Each row of a before or after table is a point. One or more steps were done to the points. Then noise was added and the rows were shuffled. The steps act on columns, c1 being the first. What was done? A step turns or swaps two columns, mirrors them in a line or flattens them onto one, adds a multiple of one to another, or multiplies or shifts one. Angles are multiples of 10 degrees, from the lower column toward the higher: turns from -170 to 170, lines from 10 to 170 but not 90. Use the fewest steps. Two steps may share a column if one is a turn and the other turns, adds or multiplies; they go together, in the order done. Otherwise the lowest column goes first.

Before (13 x 3)
[[-22   8   0]
 [ -4  13  24]
 [ -2  -8  22]
 [  0 -14  12]
 [-27  39  16]
 [  1  22 -51]
 [-25 -10  23]
 [-36 -12  24]
 [-28 -21  -5]
 [-12 -12   7]
 [-36  89  -9]
 [-28 -19  21]
 [  3 -19  17]]
After (13 x 3)
[[-27 -19  -5]
 [ -9   7 -27]
 [-30 -12 -19]
 [-10 -18  21]
 [-25  88 -96]
 [ -8 -14  15]
 [-26  13  -4]
 [-33  35 -45]
 [ -2 -20 -11]
 [ 45  22 -29]
 [-19  -7  12]
 [-27 -11  -7]
 [ -7 -10  -5]]
Steps: add -0.7 times c2 to c1; turn c1 and c3 by 70 degrees

Before (11 x 8)
[[-47 -41  26 -15  -7 -53  44 -48]
 [-39 -35  12  12  20 -11  25 -65]
 [ -9  -9  12 -18 -32   3 -10 -16]
 [ 24  31 -11 -43 -23 -34 -20 -21]
 [ 30   2  -6 -55  17  28  81  19]
 [-40 -14   7  30  16   2  18  21]
 [-36 -10  17  17 -12  16   7   1]
 [ 29 -28 -10 -34 -29 -22 -13 -15]
 [ 26   9  28 -53  -5  15  56  -2]
 [-28 -50  55   6  33 -47  20 -53]
 [ 45  20 -12   9 -52 -14  -6  -5]]
After (11 x 8)
[[-15 -20  21 -17  41 -26   5  28]
 [-48  11  46  -4  17 -36 -60 -49]
 [-56  32  65  28 -18 -38 -33 -29]
 [ 19  -1  16   5 -32   9 -16 -38]
 [ 19  -5  -4  34  46  54 -65  30]
 [  2  10  14 -16 -12  17  -2 -36]
 [ -2  28   0  12  52  34 -50  28]
 [-19   8  13 -25  28   2   9  -7]
 [ -4  -4 -22 -56   9 -16   1  44]
 [-65   1  36  12 -18  -2 -29 -39]
 [-20   2 -33  -6  48 -38   7  22]]
Steps: swap c1 and c8; turn c2 and c3 by -70 degrees; turn c4 and c5 by -110 degrees; mirror c6 and c7 in the line at 10 degrees

Before (8 x 12)
[[  4   1  -8 -18 -16  14  30  20  11  14   9  16]
 [  7 -17  19   7 -15 -16   1 -13   1  -5 -22   1]
 [  2   5 -16  29 -36 -19  -6  -4  28   6 -35  -6]
 [ 24 -12 -23 -10  -4   0  11  10   9 -10   3  -1]
 [ 17   4  14 -17 -10  -3   6 -14  18 -21 -10 -14]
 [ 14  -4  32  12 -20  -5  -4   5  -2 -34 -23  -5]
 [ 31   1  -2 -11   8  21  19   4  14   4 -11  -2]
 [-35   4  -9 -27  12  24  53  24  -7   1 -13  26]]
After (8 x 12)
[[  5  -7  42 -24 -15  11  29  20  -1 -17 -11  -3]
 [  6  -3  12   3 -16 -22   1 -14  -4   4  28   7]
 [ 17   5  11   0 -10   0   7 -14 -25  10  18 -21]
 [ 14   1  -1  11 -20  -7  -3   5 -15  30  39   5]
 [ 32 -12  39  -6   7  17  20   3 -10 -11   3  -9]
 [-34 -12  95 -38  12  20  54  24   7   3   0  -4]
 [  2  16  30  23 -36 -12  -6  -4 -21 -20   4  18]
 [ 24 -10  26  -6  -4  -8  11  11 -13   4 -20  -8]]
Steps: turn c2 and c6 by 40 degrees; turn c3 and c11 by 120 degrees; add 1.5 times c7 to c3; turn c4 and c12 by 50 degrees; turn c9 and c10 by -150 degrees
